Each row of a before or after table is a point. The points were changed in one or more steps. Then noise was added and the rows were shuffled. The steps act on columns, c1 being the first. What was done? A step turns or swaps two columns, mirrors them in a line or flattens them onto one, adds a multiple of one to another, or multiplies or shifts one. Angles are multiples of 10 degrees, from the lower column toward the higher: turns from -170 to 170, lines from 10 to 170 but not 90. Use the fewest steps. Two steps may share a column if one is a turn and the other turns, adds or multiplies; they go together, in the order done. Otherwise the lowest column goes first.

Before, 9 rows:
5.3,-1.2
2.5,-1.2
-1.9,-2.7
-4.0,-3.9
-2.5,-3.2
2.2,-2.3
-0.2,2.0
-3.0,-0.3
1.6,1.7
After (9 x 2):
2.3,-2.9
5.5,-1.5
-3.1,-0.4
-1.8,-3.4
2.4,-1.6
-2.6,-4.2
-4.0,-5.0
1.7,2.4
-0.1,2.6
Steps: multiply c2 by 1.3

Before:
1.7,0.2,5.5
1.3,1.9,-1.9
1.5,-0.6,-1.7
1.6,-3.1,-1.5
-2.4,0.6,-0.8
-2.6,1.3,0.3
-2.7,-1.5,-0.9
0.6,0.0,-1.9
9.5,-0.4,8.4
-0.4,1.8,-1.5
1.1,-2.4,-0.3
-0.2,-1.8,3.6
After (12 x 3):
0.4,1.5,1.4
1.7,-5.0,-3.2
-2.7,0.5,-1.3
9.7,-7.7,-3.9
-0.4,2.4,-0.9
1.4,2.7,-0.8
-0.3,-4.0,-0.3
1.3,1.1,1.6
-2.7,0.1,1.9
0.8,-0.7,2.2
1.6,-0.1,3.7
-2.4,1.3,-0.1
Steps: mirror c2 and c3 in the line at 150 degrees

Before, 8 rows:
-0.4,-3.6,2.0,1.8
4.5,2.4,0.3,1.2
-2.2,-1.6,1.5,1.9
0.8,0.6,0.4,0.3
0.0,-0.6,-0.3,-0.2
-0.2,-1.5,-1.0,-3.9
0.1,0.4,4.0,3.2
0.5,-0.2,-1.2,-1.1
After, 8 rows:
4.6,2.4,0.3,3.6
-1.7,-1.7,1.4,5.7
0.9,0.5,0.4,0.9
0.2,-3.5,1.9,5.3
1.3,0.4,4.0,9.5
-0.1,-0.6,-0.3,-0.6
-0.5,-1.5,-0.9,-11.8
0.1,-0.1,-1.2,-3.3
Steps: add 0.3 times c3 to c1; multiply c4 by 3

Before (10 x 6):
0.0,5.9,2.2,-1.9,2.5,-0.3
1.4,-3.2,2.2,-1.6,-0.8,-3.4
1.1,3.3,-5.2,0.8,1.8,2.4
2.5,4.5,1.2,-3.7,-6.6,2.4
-1.3,0.7,-0.1,0.7,5.3,3.4
-0.8,0.3,-0.2,-0.7,0.1,-1.0
-1.2,2.1,-4.0,1.8,-0.1,3.7
4.4,-1.7,0.9,-0.9,-0.7,3.0
1.3,-1.2,1.5,3.9,-3.6,-3.7
-4.0,4.8,-4.4,4.9,1.0,-1.6
After (10 x 6):
-0.4,3.4,0.4,0.8,-2.2,5.8
0.9,5.9,0.5,-1.9,-2.2,-2.1
-1.6,-3.2,-2.4,-1.5,0.3,-3.2
3.2,0.6,3.3,0.7,-4.5,1.4
4.1,4.8,-3.0,5.0,0.4,3.6
-4.6,4.5,2.7,-3.6,5.5,-0.4
0.7,0.5,-1.1,-0.7,0.2,-0.2
-4.4,-1.6,3.3,-0.8,-0.9,0.2
1.1,2.1,2.1,1.9,0.5,5.0
-2.5,-1.3,-3.0,3.8,2.8,-2.8
Steps: turn c1 and c5 by -160 degrees; turn c3 and c6 by -70 degrees

Before:
0.8,-0.8,-0.1,-1.9,-2.6,-1.9,0.2,-2.1
-1.4,-0.3,-2.2,3.1,0.0,-3.1,3.9,7.4
-1.8,4.1,-2.2,1.0,0.3,-2.7,2.4,-1.1
-1.4,4.7,1.6,-1.6,2.2,1.6,0.4,-1.6
-2.9,-1.0,0.2,-3.2,0.6,-3.6,0.8,-3.2
-2.9,2.3,0.8,-3.1,-2.7,-1.8,-0.6,-2.2
-2.7,0.9,-1.2,-0.6,-2.6,7.0,7.9,1.0
-1.7,3.0,-3.2,-2.7,2.6,-2.2,0.3,1.0
After (8 x 8):
-5.8,2.4,2.0,-3.0,-2.7,-0.3,1.5,-2.2
-2.8,-0.3,1.6,3.0,-0.1,-3.5,5.8,7.4
1.4,-0.8,1.7,-1.8,-2.7,-1.1,2.3,-2.0
-5.9,-0.9,3.2,-3.2,0.7,-1.7,2.8,-3.2
-3.7,4.1,1.1,1.0,0.3,-3.3,4.4,-1.2
-2.9,4.7,-0.5,-1.5,2.3,2.2,2.4,-1.6
-5.5,1.0,-6.7,-0.7,-2.6,2.4,9.8,1.1
-3.3,3.0,0.4,-2.7,2.7,-3.9,2.3,1.0
Steps: multiply c1 by 2; turn c3 and c6 by 60 degrees; shift c7 by 2.0

Before (9 x 9):
-5.0,-1.3,-1.0,-3.7,-3.3,0.2,2.0,-3.0,2.9
2.9,-4.2,-1.4,-2.7,-2.9,2.3,6.8,2.0,2.2
-2.1,4.8,-1.5,2.3,2.7,4.3,-0.6,1.1,-3.9
0.3,1.1,-2.2,2.4,-0.7,0.8,-0.3,-2.5,-3.0
1.9,3.3,-1.5,-3.7,2.0,1.8,6.6,-2.3,2.5
2.6,1.5,3.8,-1.5,-2.5,-3.2,-0.2,4.5,1.5
-0.3,-0.3,3.1,-0.6,-2.2,3.0,-0.6,-0.4,4.2
-0.9,3.3,-3.7,-5.7,-3.0,0.5,-1.3,-0.5,2.7
0.6,0.9,-2.7,-0.3,-6.2,-0.3,2.0,3.7,3.6
After:
-2.2,4.8,-1.9,2.3,5.8,4.4,-3.5,0.1,-3.9
-0.4,-0.2,3.2,-0.2,0.8,3.3,4.7,-1.2,4.1
2.8,1.7,3.9,-1.6,0.5,-3.0,0.0,-4.5,1.7
-5.2,-1.3,-0.8,-3.8,-0.6,0.1,2.1,2.4,2.8
2.9,-4.0,-1.4,-3.0,0.3,2.3,-5.3,-0.5,2.6
0.6,1.0,-3.1,-0.6,-3.5,-0.1,0.1,-4.0,3.2
1.9,3.4,-1.6,-3.7,5.0,1.9,-3.2,3.3,2.2
0.5,1.2,-2.4,2.3,2.3,1.0,-2.0,3.0,-3.1
-0.6,3.2,-3.9,-5.6,-0.2,0.6,4.1,-1.1,2.7
Steps: shift c5 by 3.0; add -1 times c9 to c7; turn c7 and c8 by 160 degrees

Before (12 x 11):
0.0,1.1,2.7,1.3,-2.3,3.9,-3.0,-3.6,-1.3,-1.0,-4.0
-2.0,-1.1,3.6,-4.1,-0.3,2.2,-0.7,1.4,-0.7,5.6,-3.7
2.0,4.1,0.4,1.1,1.8,2.7,-2.3,7.3,-1.0,-2.1,0.1
2.3,2.6,3.4,-2.7,-6.4,0.7,-3.7,-0.2,-1.4,6.5,-3.1
-1.6,6.3,-3.1,1.2,1.2,4.4,-1.4,2.7,-3.9,-2.0,-1.3
3.5,2.8,-0.3,2.0,-0.2,2.8,5.0,-3.5,0.9,1.0,-2.0
-0.4,4.4,2.1,0.5,-2.0,2.7,0.8,2.9,-2.4,-4.0,1.7
0.4,2.4,2.4,-3.7,0.3,0.0,-1.9,-2.9,0.3,3.6,0.0
3.5,-3.0,-2.6,-2.2,-1.1,2.2,3.4,-2.3,0.5,0.0,0.9
-1.5,2.3,0.3,3.2,0.5,-2.4,0.5,1.8,-3.4,-6.3,-1.0
3.8,-2.2,-1.0,2.5,0.9,2.1,4.7,-6.3,-2.5,2.1,3.7
-1.7,3.2,0.2,1.6,-3.8,2.6,-3.0,-1.1,1.3,4.2,0.3
After, 12 rows:
2.5,2.5,-1.2,-2.7,-6.4,0.7,-3.8,-2.9,-1.3,6.3,-3.1
0.2,1.1,-3.4,1.2,-2.4,3.6,-2.8,-0.4,-1.4,-1.1,-3.7
2.4,4.1,6.7,0.8,1.5,2.9,-2.0,-3.9,-1.1,-1.8,0.3
3.8,-2.9,-1.1,-2.2,-0.8,2.2,3.4,3.4,0.6,0.0,0.6
-1.9,-1.1,-0.3,-4.1,-0.2,2.2,-0.7,-3.9,-0.9,5.7,-3.5
-1.5,3.2,-1.7,1.6,-4.1,2.4,-3.0,0.7,1.2,4.2,0.2
-1.5,2.1,4.0,3.2,0.7,-2.3,0.7,-1.2,-3.4,-6.6,-1.0
0.5,2.4,-3.8,-3.7,0.0,0.1,-1.6,-0.5,0.2,3.8,0.1
3.7,-2.2,-3.2,2.4,1.0,2.4,4.9,4.2,-2.4,2.2,3.3
-1.4,6.3,6.5,1.4,1.0,4.4,-1.4,1.3,-4.0,-2.1,-1.0
-0.5,4.3,2.9,0.5,-1.8,2.9,0.9,-3.4,-2.3,-4.3,2.0
3.5,3.0,-3.6,2.2,-0.3,2.8,4.8,2.2,0.9,0.7,-1.5
Steps: turn c3 and c8 by -120 degrees; add -0.7 times c9 to c3
